Every row gives one point. The points of each table are mixes of a few directions, plus a little noise. How many directions does each table use, and how many do they share? Where both have some left over, give the other angles between the two spaces (their principal angles), to ten degrees, smallest first.

First (7 x 2):
[[ 0.07  0.52]
 [ 0.06  0.47]
 [-0.01 -0.07]
 [-0.09 -0.52]
 [-0.10 -0.72]
 [ 0.08  0.70]
 [-0.06 -0.40]]
Second, 4 rows:
[[-0.11 -0.14]
 [ 0.56  0.70]
 [-0.25 -0.30]
 [-0.18 -0.26]]
Directions: first 1, second 1, shared 0; angles 30

First:
[[-0.37 -0.44 -0.44]
 [-0.20 -0.21 -0.21]
 [ 0.52  0.60  0.60]
 [ 0.04  0.06  0.05]]
Second (5 x 3):
[[ 0.18 -0.15 -0.43]
 [-0.30  0.20  0.66]
 [-0.25  0.19  0.55]
 [ 0.37 -0.26 -0.81]
 [-0.01  0.02  0.03]]
Directions: first 1, second 1, shared 0; angles 60

First:
[[ 0.36 -0.20 -0.41  0.14]
 [-0.35  0.19  0.40 -0.13]
 [ 0.17 -0.09 -0.19  0.06]
 [-0.11  0.06  0.12 -0.04]
 [ 0.97 -0.53 -1.11  0.37]
 [-0.38  0.20  0.43 -0.14]
 [-0.41  0.22  0.47 -0.16]
 [-0.25  0.14  0.28 -0.09]]
Second:
[[-0.36  0.00 -0.05  0.37]
 [ 0.23  0.02  0.05 -0.23]
 [ 0.33  0.52  0.37 -0.87]
 [ 0.36 -0.50 -0.27  0.16]
 [-0.56 -0.05 -0.10  0.60]]
Directions: first 1, second 2, shared 0; angles 30

First (8 x 8):
[[ 0.17 -0.18  0.09  0.47 -0.16  0.37 -0.18  0.03]
 [ 0.05  0.85  0.24 -0.04  1.24 -0.19  0.05  0.69]
 [-0.34  0.12 -0.23 -0.85 -0.05 -0.65  0.32 -0.22]
 [ 0.03 -0.55 -0.11  0.19 -0.76  0.24 -0.09 -0.38]
 [ 0.11 -0.52 -0.04  0.33 -0.68  0.33 -0.14 -0.29]
 [ 0.26  0.00  0.18  0.65  0.16  0.47 -0.24  0.24]
 [-0.02  0.08  0.01 -0.08  0.11 -0.05  0.02  0.03]
 [-0.27  0.19 -0.15 -0.69  0.14 -0.51  0.26 -0.10]]
Second:
[[ 0.43  0.45 -0.54 -0.39  0.09  0.58 -0.03 -0.78]
 [-0.36 -0.51  0.04 -0.26 -0.57 -0.44  0.24  0.01]
 [-0.08 -0.10 -0.38 -0.40 -0.45 -0.19 -0.05 -0.69]
 [ 0.23  0.19  0.33  0.32  0.53  0.45  0.16  0.69]
 [ 0.11  0.22  0.35  0.50  0.55  0.17 -0.11  0.63]
 [-0.48 -0.59  0.34  0.06 -0.42 -0.63  0.16  0.46]
 [ 0.19  0.43 -0.26  0.12  0.25  0.06 -0.47 -0.49]
 [-0.24 -0.25 -0.12 -0.17 -0.41 -0.41 -0.06 -0.30]
 [ 0.22  0.17  0.22  0.19  0.41  0.43  0.17  0.49]]
Directions: first 2, second 3, shared 1; angles 90

First:
[[ 0.09 -0.48 -0.05  0.26  0.21 -0.26  0.05  0.21 -0.38]
 [ 0.14 -0.74 -0.04  0.38  0.28 -0.36  0.07  0.32 -0.58]
 [ 0.06 -0.29  0.13  0.11  0.02 -0.04  0.05  0.09 -0.18]
 [-0.18  1.00 -0.65 -0.40  0.08  0.04 -0.13 -0.23  0.65]
 [ 0.07 -0.52 -0.38  0.32  0.42 -0.50  0.05  0.31 -0.47]
 [-0.09  0.48  0.74 -0.34 -0.65  0.69 -0.02 -0.40  0.48]
 [-0.05  0.18 -0.56 -0.01  0.28 -0.26 -0.05  0.06  0.07]
 [ 0.03 -0.21 -0.02  0.12  0.09 -0.11  0.02  0.09 -0.15]
 [-0.08  0.57  0.83 -0.40 -0.74  0.81 -0.02 -0.46  0.58]]
Second:
[[-0.29 -0.01 -0.09 -0.09  0.26 -0.03 -0.27 -0.36 -0.05]
 [ 0.44 -0.41 -0.09  0.04 -0.44  0.39  0.26  0.20 -0.04]
 [-0.94 -0.21  0.26 -0.64 -0.60 -0.42  0.00  0.20 -0.57]
 [-0.10  0.27 -0.20  0.27  0.42  0.13 -0.58 -0.53 -0.12]
 [ 0.87  0.57 -0.11  0.76  0.29  0.25 -0.10  0.13  0.26]
 [ 0.34  0.30 -0.39 -0.12  0.28 -0.18  0.46  0.30  0.71]
 [-0.31 -0.52  0.64 -0.23 -0.22 -0.14  0.23  0.08 -0.19]]
Directions: first 2, second 5, shared 1; angles 90
